Every row gives one point. Two turns around zero, p and q, are shown by what they do to some points. Where does a point land after both, in the order given? Backwards means that the second turn is done in reverse. Each puzzle has new turns, and all numbers are rounded.
In the rows, zero is written as 128.

Turn p:
[160 130 119] -> [161 123 124]
[109 201  77] -> [129 193  64]
[ 87  90 164] -> [ 77 104 163]
[131  97 127] -> [126  97 132]
[153 122 153] -> [148 123 157]
Turn q:
[169  99  79] -> [117  64 154]
[142 170 176] -> [158 180 154]
[103 127 166] -> [115 170 115]
[110 144 129] -> [141 138 110]
[177  99 110] -> [110  90 171]
[ 68 129 109] -> [127 127  65]
Where do these land?
q, then p backwards: [102 168 120] -> [159 149  97]
q, then p: [169  98 103] -> [ 99  96 164]
q, then p: [ 91  75 137] -> [ 76 136  89]
q, then p: [150 171 152] -> [167 154 155]

Turn p:
[202 156 189  98] -> [123  37  77 134]
[104 108  70 157] -> [108 193 147 140]
[ 86 139 105 157] -> [143 180 131 111]
[128 107 152 129] -> [147 113 139 146]
[120 131 123 100] -> [118 118 145 108]
Turn q:
[165 141  70 166] -> [109 152 183 177]
[105 114 113 109] -> [124 156 108 118]
[116  93 142 174] -> [110 124 164  83]
[187 130 121 121] -> [ 98 102 133 173]
[ 92 185 177 102] -> [203 102  93 119]
[155  98 111  91] -> [ 84 133  97 147]
[ 77 134 162 133] -> [167 126 118  81]
Where do these land?
q, then p: [115 104 139 132] -> [121 118 148 109]
p, then q backwards: [184 222 139 137] -> [112  86 181  43]
q, then p: [ 83 101 135  81] -> [ 72 143 136  89]
q, then p: [ 99 116 131 112] -> [100 126 129 106]
p, then q: [ 85 125 137 139] -> [132  94 120 156]
q, then p: [189 103 141 141] -> [174 149 171 145]
p, then q backwards: [142 124  75 154] -> [134 100  78 108]

Turn p:
[ 80 146 121 167 113 126] -> [137  77 103 119 121 160]
[162  83 165 189 156 104] -> [125  79 182 178 134  85]
[126 142  74 127 122 148] -> [121 147 111 129  86 161]
[122 132 154  75 153 175] -> [162 181 146 114 166 148]
[188 131 110 121 154 134] -> [ 95 165 167 145 109 122]
[152 114  92  87 161  75] -> [ 78 171 101 172 138 106]
[ 77 134 219 127  77 145] -> [191  83 125  58 180 110]
[140 105  75 148 111 127] -> [124 127 112 152  71 123]
[104 165 142 110 105 117] -> [119 122 103  85 149 137]
Turn q:
[ 69 154 186 117 119 172] -> [120 104 195 119 163 184]
[138  62 103 119 141  96] -> [168 105 102 156 109  79]
[148  98  99 153 107  84] -> [155 155  91 142 138  83]
[146 116 191 161 167 129] -> [169 108 134  59 123 138]
[123 164 113  96  90 186] -> [ 88 145 138 167 124 190]
[124 156 146  97 123 123] -> [112 142 166 127 113 134]
[149 146  58 152 149 106] -> [ 84 138  69 127 124  88]
Where do these land?
q, then p backwards: [171 147 106 146 113 141] -> [116 142  87  91 121 125]
p, then q: [149 163 125  70 116 170] -> [ 74 148 171 126  97 156]
p, then q backwards: [161 173 147 149 178 155] -> [ 87 175 169 100 113 151]
q, then p backwards: [128  91 168  89  98 161] -> [112 106 119 163 159 187]
q, then p: [ 75 143 118 138 101  53] -> [ 72  93 131 151 196 129]
p, then q backwards: [176  87 152 123 136 131] -> [109 124 134  99 111  72]
q, then p: [ 92 117  70 135 160 114] -> [126  98  88 187 130 120]
q, then p: [ 72 104 137 174 121  98] -> [ 95 142 153 187 166 119]

Turn p:
[131 133 110 145 115 128 147 146] -> [130 117 110 134 108 138 150 132]
[137 100 116 124 102 152 106 127] -> [102 115 145 104 102 131 120 110]
[130 225 123 119 118 141 126 142] -> [174 111 153 162 130 192 126 169]
[149  99 123 109 108 107 147 120] -> [145 109 118  97 123 102 135 106]
[150 174 128 153 120 129  94 130] -> [138 118 165 172 122 157 134 119]
[113 113 150 114 114 107 133 150] -> [145 158 128 102 122 118 145 127]
[ 83  98 114 148 161 132 117  79] -> [ 71 141 102 128 178 129 113 111]
[124 101 178 124 143 133 155 126] -> [122 146 132 113 142  78 137 157]
[136 109 109 116 172 123 128 131] -> [126 135  98 140 125 108  92 120]
Turn q:
[141 140 155 119 116 124 145 122] -> [145 142 135 139 134 141 103 137]
[112 142  89 125 144  84 110 144] -> [ 86 113  85 118 127 101 120 129]
[114 121 161 153  98 122 136 157] -> [127 172 133 155 157 123 143 135]
[156 127 166 148  80 138 159 117] -> [170 182 152 130 145 143 112 123]
[126 102 116 129 176 136 134 105] -> [117  89 165 114 111 110 130 122]
[143 115 101 144 136 158 121  96] -> [148 114 143  98 102 123 145 100]
[154 178 153 135  99 159 137 153] -> [188 142 101 156 155 146 125 124]
[129  89 144 114 155 139  93  83] -> [123 114 167 120  68 130 142 150]
[ 87 122  96 113 127 119 131 129] -> [ 81 117 117 123 129 141 134 108]
[148 110 111  92 155 127 108 143] -> [121  90 121 102 124 133 137 165]
[ 98 163 116 134 121 102 134 158] -> [102 132  87 153 153 119 118 115]
Where do these land?
p, then q: [150 171 115  88 113 113 102 120] -> [179 128 150 115 100 131 145 158]
p, then q backwards: [118 130 118 128 122 127 158 175] -> [144 134 131 120 110 131  76 125]
q, then p: [105 122 153 132 141  90 101 164] -> [133 164  91 148 117 150 161 129]
p, then q: [146 120  72 145 137 152 104 122] -> [110 153 139 121  94 136 171  99]
p, then q: [ 90 105 108 145 132 105 142 126] -> [112  96 117 116 128 136 114  88]
q, then p backwards: [115 150 139 128 129  99  97 125] -> [132 116 116 142 160 141 139 155]
p, then q: [147  98 103 133  97 153 139 107] -> [ 85 141 156 113 121 158 137 133]
p, then q backwards: [157  92 154 122 142 133 185 130] -> [158 127 115 160 169  98  93 149]
q, then p: [128 107 115 124 113 142 123 134] -> [135 119 120 115 131 125 120 154]
p, then q: [144 168 148 140 115 145 132  87] -> [130 121 177 144 145 104 147 154]
p, then q: [108 144 184 123 167 149 125 118] -> [128 111 102 177 147  90 130 155]

Turn p:
[132 166  68 157  93 120 128 116 146] -> [ 92 134 139 106 142 148 159 100  70]
[140  86 160 132 127 101 163 163 166] -> [153 123 184 185 125 131 116 122 148]
[ 89 102 146 103  83  96 142 154 192] -> [114  79 150 203 136 142 101  91 122]
[158  90 139 125 177 161 132  64  80] -> [193 181  91  92 151 113 106 163 143]
[ 97 179 114 157 155 140 120 130 151] -> [ 91 139 115 107 129 147 164  87 154]
[100  96 104  81 115 123 143 194 167] -> [144  45 147 178 136 145 152 123 132]
[160 130 141 151 140 141 123 129  78] -> [129 160 135  98 116 110 131 173 137]
[ 67 141 121 123  89 105 164 159 138] -> [ 83  70 161 135 156 140 111 104 134]
[158  83 166 147 145 165  79 100  86] -> [147 186  83 140 127  94 119 191 142]
[187 153 158 112 146 175 112  81  85] -> [154 179  84  81  85 143 104 173 127]
[119 182  91 122 139  81 101 117 118] -> [107 114 118  83 105  95 147  80 102]
Turn q:
[133 120 119 162 157 119  93  87 103] -> [100 117 112 112 134 191 120 126 114]
[184 148 190 119 114  93 197 215 116] -> [155 140 176 214  71  72 149  76  94]
[ 94 197  99 147 123 146 147 149 180] -> [130  97 142  90  85  73  86 168 133]
[ 85  88 146 124 108 123 104  84 114] -> [133 155 123  97 186 156 112 104 141]
[108  82 118 138 163  94 110 103 142] -> [136 150 124 104 160 170 132 151  86]
[138 156 137 101 139 113  76 133 137] -> [149 144  93 150 105 150  98 146 142]
[132  90 136 103 167 147 118 124 119] -> [157 126 127 134 146 164 167 139 137]
[119 159 124 168  94 170 116 166 164] -> [140  84  98  96  99  74 108 113 129]
[174 124 110 115 135 141 128 106 150] -> [112 103 108 161 146 127 140 160 128]
[141 160 152 116 117 136 221 212  74] -> [130 134 206 163  58  71 177  78 144]
[127  74  84 108 113 105  91  88 101] -> [ 90 177  88 114 175 162 151 138 134]
[102 139 122 134 106 149 135  68 136] -> [102 109 140 103 170 127  95 135 156]
Where do these land?
p, then q: [151  97 114 138 106  89 133 114 160] -> [102 114 139 142 117 171 113  88 121]
q, then p: [160 164 146 125  70  54 109 132 124] -> [ 52 156  97  98 134  89 148 101 100]
q, then p: [112 129 133 107 128 140  31 138 111] -> [141 122  99 119 123 183 181 121  68]
p, then q: [122 110 121 141 139 102 137  59 153] -> [ 93 112 123 147 116 185 100 154 141]
p, then q backwards: [161 136 123 172 102 148 156 160  77] -> [ 94 130  75 115 168 108 171 104 134]
p, then q backwards: [118 142 109  77 130 196 174 120 123] -> [107 116 135 142 184 162  71  87 134]
q, then p: [ 98  65 187  60 116 122 144 106 124] -> [162 198 135  96  73 153 146  95 170]
p, then q backwards: [ 88 115  82 116 181 133 182 140 133] -> [ 97  83 165 125 134 198 136 107 118]
q, then p: [181 138 142 147 142 141 125 142 129] -> [124 148 145 137 175 119 128 152 110]
q, then p backwards: [ 57 164 117 122 111  86  70 127 182] -> [160 129 176 106 127 140 139  48  62]
p, then q: [161 161 125 166 157 159 153 156  86] -> [178 134 156 160 113  73 122 137 159]
q, then p: [128 114 138 165 155 166 121 140 135] -> [174 123 130 135 148 131 112 160 113]
